Rows are points. Two turns around zero, p and q, are shown by what they do to some points. Where does a point land after both, in the order given? Backwards means that the second turn is done in reverse. Each puzzle has new turns, and all numbers are rounded.
In the rows, zero is written as 128.

Turn p:
[86 91] -> [149 180]
[115 130] -> [140 132]
[176 156] -> [98 81]
[135 178] -> [144  80]
[129  85] -> [108 166]
Turn q:
[111 105] -> [113 104]
[173 125] -> [173 128]
[ 76 108] -> [ 78 104]
[152 174] -> [149 176]
Where do these land?
q, then p backwards: [184 109] -> [ 84 167]
q, then p: [109 113] -> [136 151]
q, then p: [ 91 162] -> [177 118]

Turn p:
[196 144 127 153] -> [150 160  83 172]
[200 100 144 142] -> [149 194  90 139]
[ 70 121 103 129] -> [136  82 157  97]
[ 85 140 149 127] -> [112 111 171 130]
[ 88 136 117  89] -> [ 93  93 140 102]
Turn q:
[110 176 145 157] -> [ 85 128  95  99]
[ 63 121 106 134] -> [125  62 108 133]
[171 102  65 152] -> [189 127 163  82]
[146 105 158 116] -> [140 157 124 158]
[150 136 167  81] -> [101 166 148 169]
Where do these land?
p, then q: [115 125  34 146] -> [204 140 184 145]
q, then p: [126 114 201 146] -> [163  70 105 154]
q, then p: [103 125 183  91] -> [181  96 159 144]
p, then q backwards: [136 132  87 139] -> [104 104 122 154]
p, then q: [150 110 157 105] -> [ 87 109 131 118]
q, then p: [138 162 106 142] -> [ 89 125 135 109]

Turn p:
[111 115  74 106 152 116] -> [115  91 121 150 114  80]
[182  99 147 102 159  71] -> [197 144 126 183  99 122]
[148 134 131 133  95 118] -> [116 155 123 147 135 146]
[ 62 117  98 169 138 108] -> [ 86 131 131  89  83  80]
[ 98 181 115 170 127 173] -> [ 84 111  93  67 141 147]
[173  86 141 110 146 153] -> [182 132 136 143 170 112]
[138 140 218 101 141 119] -> [186 131 167 119 111 192]
[112 152  99 133  66 166] -> [ 57 130 127 125 169 144]
Turn q:
[106  89 108 110  84 100] -> [196 112 136 113 112 123]
[ 82 111 174 142 142 179] -> [ 86 119 136 136  71  80]
[127 145 156 100 171 190] -> [ 68 180 123 120 107 100]
[188 164 155 154 139 179] -> [ 62 136  98 137 180  97]
[151 107  96 108 104  86] -> [187 132 138 120 157 145]
[124 151 108 115 104  78] -> [158 112 126 100 140 173]
[153 146 130 131 113  70] -> [142 102 145 110 169 165]
[119 112 157 158 198 176] -> [ 64 149 148 182 101 101]
[103 128  69 136  98  95] -> [185 110 101 136 116 168]
Where do these land?
p, then q backwards: [196 170 134 202 149 131] -> [136 179  49  93  93 160]
q, then p: [176 106 153 139 121  92] -> [191 126 135 109 108 123]
p, then q: [106  74  90 111 166 155] -> [154 116 203 131 147 152]
q, then p: [153 162 118  94  83 116] -> [150  72 120 163 142 117]
p, then q: [111 110 114 122  84 139] -> [ 99 111 147 126  94 144]
p, then q: [ 73 147 111 130 172 102] -> [193 108 137  97 120 104]
q, then p: [ 80 127 176  97 121 160] -> [ 91 135 178 170 109 154]

Turn p:
[143 149  93 140 109 101 136 135 118] -> [121 138 169 159 113 129 123 146 130]
[158 131 156  84 177 130 125 139 151] -> [169 115 122  81 121 131  83 105 128]
[158 121 136 118 111 158 133 159 182] -> [169 107 109 149 118 174 120  99 143]
[110 129 165 130 105 100 101 135  76] -> [ 90 190 127 122 138 106 131 105 122]
[145 125 112 144 123 169 146  98 131] -> [126 106 103 137 128 143 132 169 154]
[152  92 129 167 139  89 132 134 155] -> [142 103 135 172 154  93 103 107 134]
[120  89 124 124 125 143  96 166  96] -> [145 164  93 141 104 100 148 114 109]
[113 126  84 119 100 150 151  74 153] -> [ 95  80 119 142 122 165 139 173 110]
[ 80 134 176 147 157  73 205 114 111] -> [ 66  90 172  87 147  75 140  88 166]
[100 183 104 107 133 168  54 126 107] -> [156 188 130  90 136 163 162 175  83]
Turn q:
[124 124 126 115 131 121 101 179 113] -> [125 124 111 129 168 150 165 121 133]
[146 138 162  80 104 128 133 122 155] -> [ 93 120 112 139 100  95 155 118  98]
[169 166 133 176 115 110 171 138 185] -> [122 192 124 144  76 159 104  90  97]
[144 121 172 125 158  88 150 130 132] -> [ 92 141 137 164 103 150 141 160 130]
[ 72 135  88 153 110 165 104 112 157] -> [178 105 132 129 161 107  78  91 110]
[159 106  68 132 112 139  87 148 122] -> [170 132 133 100 143 127 163  82 165]
[ 71 117 153 146 116 100 131  89 124] -> [156 122 139 164 135 108 101 180 103]
[130 180 146 175 104 159 160 106 126] -> [121 172 101 104 113 117  64 131 105]
[143 103  68 106 111 164 117 127  94] -> [160  97 129  65 133 116 148 110 159]
[124 118 167 115 157 103  78 101 124] -> [104 128 149 176 152  93 142 152 154]
[118 100 166 130 159 176 154 159  84] -> [ 99  92  76 115 135 161 109 164 164]
[136 127  87  84 158  84 150 126 119] -> [117 110 190 107 117 154 165 136 118]
Where do these land?
p, then q: [161 113 125 139 108  92 121 106 138] -> [143 145 130 155 167 126 111 129 155]
q, then p: [157 141 121 121 134 110 154 151 138] -> [102 129 118 112 117 155 152 138 143]
q, then p: [174 140 158 100  90 121  77 146 110] -> [104  80 200 118 110 120 134 136 133]
q, then p: [ 81 119 118 165 128 137 160 169  84] -> [197 142  95 120  86 132 130 151 125]
q, then p backwards: [124 126 117  77 135 153 162  74 125] -> [115 121 103  94 169 100 179 109 117]
q, then p: [ 31 139 129 154 151 126 126 162 138] -> [188 157  82 114 141  68 136 163 139]
q, then p: [173 121 124  93  93  96 111 115 123] -> [ 84 107 168 130 108 137 115 106 157]
p, then q: [ 79 155 151 189 140 126 128 147 108] -> [ 80 127 157 149  90 164 106 147  95]
p, then q backwards: [117  68 135  95 155 169 180  92 158] -> [111  86 142  80 114 206 161 146 122]
q, then p backwards: [177 133  93 132 129 126  75 126 134] -> [112 146 172 158 134 117 138 178 111]
q, then p: [174 147 108 138  95 146 115 118 167] -> [ 80 128 153 127 147 156  96 159 118]
q, then p: [ 89 136 156 133 177 134 128 128 115] -> [167 135 110 120 149 101 164 113 111]

Turn p:
[132 123 171  94 172 176  99 102 148 113  85] -> [183 171 156 181 105 112 100 132 148 131  99]
[132  95 125 147 147 114 189  82 163 156 187] -> [130  51  77 118 113  99 129 114 105 127  74]
[164 103 163 140 110 181 102 147 140  90 167] -> [147 153 154 116 105 123 178  76 146 171 100]
[136 159  76 151 115  75  80 126 161 146 157] -> [124 104 137  97 166  90 158 171  78 150 168]
[120 174 187  91  69  84 140 117 145 135 123] -> [101 110 199 107 185 139  92 127 126 107  91]
[124 118  99 145 156 158 161 141 169 100 163] -> [178  99  84 127 127 131 144  87 119 151 133]
[174 127  87  83  97 192 102 112 166 154  86] -> [187 185 142  70  88 131  88 160 103 153 117]
[143  88 115 181 119 140 101  84  64 123 115] -> [ 80 133 135 146  40 124 155 140 120 130 150]
[ 64 142 111  57 106 123 163 163  57 157 119] -> [ 83 174  94 102 162 148  77 104 144  45 153]
[152 103 102 153 132 113  93 148  70 159  92] -> [ 83 164 110 127  96 136 152 186 145 131 159]
[109 190 164 145 154 120 164 157 137 130 129] -> [116 105 122 162 187 142  92 107 150 158 132]
[ 59  88 149 160 128  98 114 177 142  66 133] -> [135 124 132 181 166 174 208  95 115  94 140]
[155 155 114 116 158  88 157 107 102 135 110] -> [118  89 122 126 125 114  91 164 165 116 151]
Turn q:
[ 81 136 119 156 105 142 123 132 171 108  91] -> [115 123 169 173 140 140 127 165  90 112 112]
[131 136 131  81 191  56 150 140 105 134  87] -> [131 194  71 111 161 182 141  90 109 146 135]
[149 115  99 104  92 202 114 163 169 173 185] -> [ 60  54 146 107 111  96 116 162 165 154 168]
[104  80 123 131  90 116 121  99 150  73 129] -> [123 142 149 172  87 138 130 152 147 129  68]
[129 172 151 106 195 111 140 111 121 105 144] -> [123 171  87 138 130 102 118  70  98 121 145]
[126 109  85 170  91 162  64 177 108 141 180] -> [151  51 175 111  97 123  74 150 138 179 139]
[109  61 130 196 108 164 146 130 164 124 138] -> [142  69 128 179  93 143 120 185 147  88 120]
[196 173 141 109 148 104 155 136 116 112 101] -> [136 142 114 124 168 126 183  60 132 135 142]
[103 139 193 117 120  86 142 130 103 122 112] -> [142 163 112 119 175 135 105 109 134  96  83]
[143 150 146  81 173 137 144 105  71 124  80] -> [157 201  94 116 169 101 156 119 131 142 155]
[104 150 116 129 123  91 188  94 104 122 116] -> [142 150  93 109 131 124 166 131  84 110  82]
[160 115 101 155  98 165  48 119 153 199 174] -> [114  76 199  76  72 126  98 145 159 124 186]
Where do these land?
q, then p: [140 123 122  94 138  93 121  84 143 121 134] -> [124 121 156 116 139 141  80 108  99 123 138]
p, then q: [ 99  64  73 136 123 139 171 148  69  74 149] -> [ 98 110 125 152  63  65 179 158 123 150  71]
q, then p backwards: [119 194 154  96 165 113 175 138 136 137 112] -> [ 59 136 112 124 115 125 118 165 124 160 179]
q, then p: [181 147 126 147  92 119 133  96 165 165 126] -> [151 100 146 130 121 150 120  76 143  85  87]
q, then p: [ 92  77  73 167 186 193 144 134 108  76 149] -> [ 59 127  94  65 122 153 196 163 109 178 152]
p, then q: [ 99 139 126  86 158 142 157 157 113 197 137] -> [124 158 159 138 105 149 125 116  65 179 158]
q, then p: [107 151 104 157  84 130  61 103 117 117 143] -> [ 87 157 189 133 139 135 132 145 160 123  82]
q, then p: [162 150 168 107 118 144 101 118 132 151 109] -> [156  97 146 152 161  94 122 109 135 122 107]
q, then p: [161 115 146 109 131  95 111 117 136 143  60] -> [163 116 127 142 138 117  79  81 140 169 116]
q, then p: [ 87  77 161 193  94 153  97  96 119  91 191] -> [130 145 210 116 124 181 204 179 120 150 124]
p, then q: [159 138 135  70 104 123 130 156 183 119  99] -> [104 149 127 146 167 120 142  88 168 139 186]
p, then q: [179 175 152  98 120 115 148 137 112 141  91] -> [ 76 136 158 146 146 147  79 122 145 121 165]
p, then q backwards: [ 89 174 150 129 136 108 164 154 154 182  85] -> [ 61 116 161 118 135 119 132 202 135 129 103]
q, then p: [119  68 102 203 143 123  81 154 104  77 207] -> [ 99 168 171  77  67 142 189 183  83 168  91]

Turn p:
[176 142 141 119  99 130 122 145  97 127 130 125] -> [140 129 132 137 129 112 133 118 172 118 160 163]
[129 122 139 141 147 162 131 116  96 122 166 111] -> [112 140 106 101 149 152  97 133 135 144 152 144]
[108 105  97 142 119 145 130 143  95 111 141 119] -> [112 152 118 107 117 161 123 124 162 140 108 127]
[102 136 126  95  96 142 155 115 175 125 108 144] -> [ 95 141 150 126 130  85 156 121 107 110 118  90]
[ 85 130 123 107 123 110  99 164 216 147 100 161] -> [167 112 127 129 137  89 185 118  88 114  72  71]
[115 129 126 141 151 146  97  95  89 118 123 148] -> [105 104  96 124 114 160 117  95 119 148 141 137]
[162 113 137 139 102 123 135 124 136 170 100  96] -> [147 127 124 152 106 111 115 162 149  90 155 110]
[107 155 119 111 115  94 147 135 165 176 130 165] -> [151 136 145 139 106  77 163 141  95 160 122 103]
[138 142 148 138 138 155 143 160 118 128 125 101] -> [128 120 131 117 162 143 138 158 155 124 149 131]
[ 98 129 128 137 166 113 128 114  76  86 122 116] -> [106 123 143 132 127 202 121 111 116 147 128 149]
[107 104 112  63 144 121 139 149 188 148 113 157] -> [138 135 135  95 112  91 180 141  73  98  88 117]
[171 119 128 182 145 122 133 117 109 101 132 137] -> [125  88 137 133 125 139  74 130 156 140 122 155]
[171 162 107 126 114 121 123 105 129 133 147  89] -> [120 152 110 179 141 107 109 146 140 125 138 160]
[122 104 160 151 132 108 110 110 101  99 155 124] -> [145 132 138 121 136 163  81  91 126 134 138 136]
Turn q:
[132 138 121 178 139 102 105 125 103 131 130 112] -> [ 92 102 149 147 120 123 123 145 130 134  97 101]
[103  84 114  92 137 136  97 155 147 147 114 113] -> [148 148 144 146 170 116  92 122 162 113 139 158]
[145 109 148 112  91  95 146  97 146  89 143 148] -> [116 113 104 103  90 102 135 124 119 159 166 164]
[125 127 132 156 161 156 122 135 161  99 120  84] -> [159 126 131 175  97 121 134 106 158 115  99 119]
[171 151 142 107  87 118 154 155 147 133 134 127] -> [121 163  93  98 124 137 133 105 116 173 112 143]
[137 159 136 126  99 160 100 133 146 153 121 149] -> [155 119 102 121 176 132 147 127 120 153 112 119]
[ 94 122  81 143 142 114  86 114 134 136 141  83] -> [138 117 169 179 130 131  91 163 153 145 129 114]
[154 132 103 136 164 122 148 119 104 102 127 128] -> [ 97 139 140 157  99 141 145 120 105 110 139 118]
[119 125 138  97 134 139  82 138 121 139 115 133] -> [134 115 125 135 177 125 107 107 138 121 142 123]
[105 150 115 116 168 105 143 115 152 172 162 168] -> [158 115 162 113 133 159 104 147  64 119 122 152]
[155  87 164 159  91 137 149 104  90 108 140 147] -> [ 83  99 108  90 105 121 181 138 157 121 141 143]
[165 161 160 107 109 176 132 110  88 156 115 133] -> [117 122  68 106 160 177 155 118 128 120 132  99]
[110 137 128 143 100 101 146 153  85 101 159 124] -> [ 97 138 164  85 102 120 131 126 139 151 136  96]
[114 101 115  92 138 159 143 128 154 136  94 167] -> [164 155 115 130 158 112 140 131 113  88 155 161]
[ 92 137 122 155 159 100 166 139 143 119 105 104] -> [141 150 145 134  81 104 100 141 117  99  99 112]
Where do these land?
p, then q backwards: [162 105 113 110 131 110 112 117 135 144 112 135] -> [123 113 145 139 154 121 152 108 156 117 111 128]
p, then q: [101 129 114  99 136 106 109 107 167 115 168 157] -> [ 83 120 102 131 138 136 107 154  99 104 143  88]
q, then p backwards: [106 128 114 123 133 126 137 118 207 127 108 120] -> [166 126 116 127 130  75 105 132 144 164 160 124]
q, then p: [104 127 187 109 144 122 120 145 122 118 107 126] -> [117 140 118 153 121 134 109  95  97  93 105 150]
p, then q backwards: [140 143 135 179 138 127 224 121 109 151 138 148] -> [ 84 115  89 144  82  65 111 106 107 125 176 113]
p, then q: [ 99 140 120 111 116 116 111 128  99 176 118 155] -> [117 152 114 103 114 164 140 169 132 159 126 131]
p, then q: [123 118 120 122 105 106 101 150 116 118 225  94] -> [138 113  99 170 162 160 133 112  48 146 107 101]
p, then q: [154 153 132 126 142 116 105 119 125 137 110 125] -> [107 122 151 128 121 120 159 143 127 125 121 145]
q, then p: [150 124 113 120 139 111 183 147 128 141 143 152] -> [ 98 128 141 121 128 123 167  99 137 154 163 134]
q, then p: [116 148 132 137 142 105 134 165  99 109 106 120] -> [125 146 135 172 143 159 131 112 113 115 143 117]
q, then p: [119 119 144 129 113 103 141 123 139 112 107 125] -> [146 147 134 149 111 120 138 110 128 130 111 133]
q, then p: [135 127 113 110 112 147 116 116 123 122 107  44] -> [133 125  84 164 162 102 117 154 143 136  88  92]
q, then p: [153 115 113 199 139 207 107 114 129 123 121 138] -> [ 99  96 193 107 128 133  99 192 149 116 105 103]
p, then q: [161 126 119 116  92 155 118 136 124 116 142 141] -> [146 121 130 138 113 106 109 136  89 146 143 147]
q, then p backwards: [ 99 118 150 131 138 162 103 113  99 110 110 140] -> [142 129 167 133 106 154 114 144 146 133  89 126]
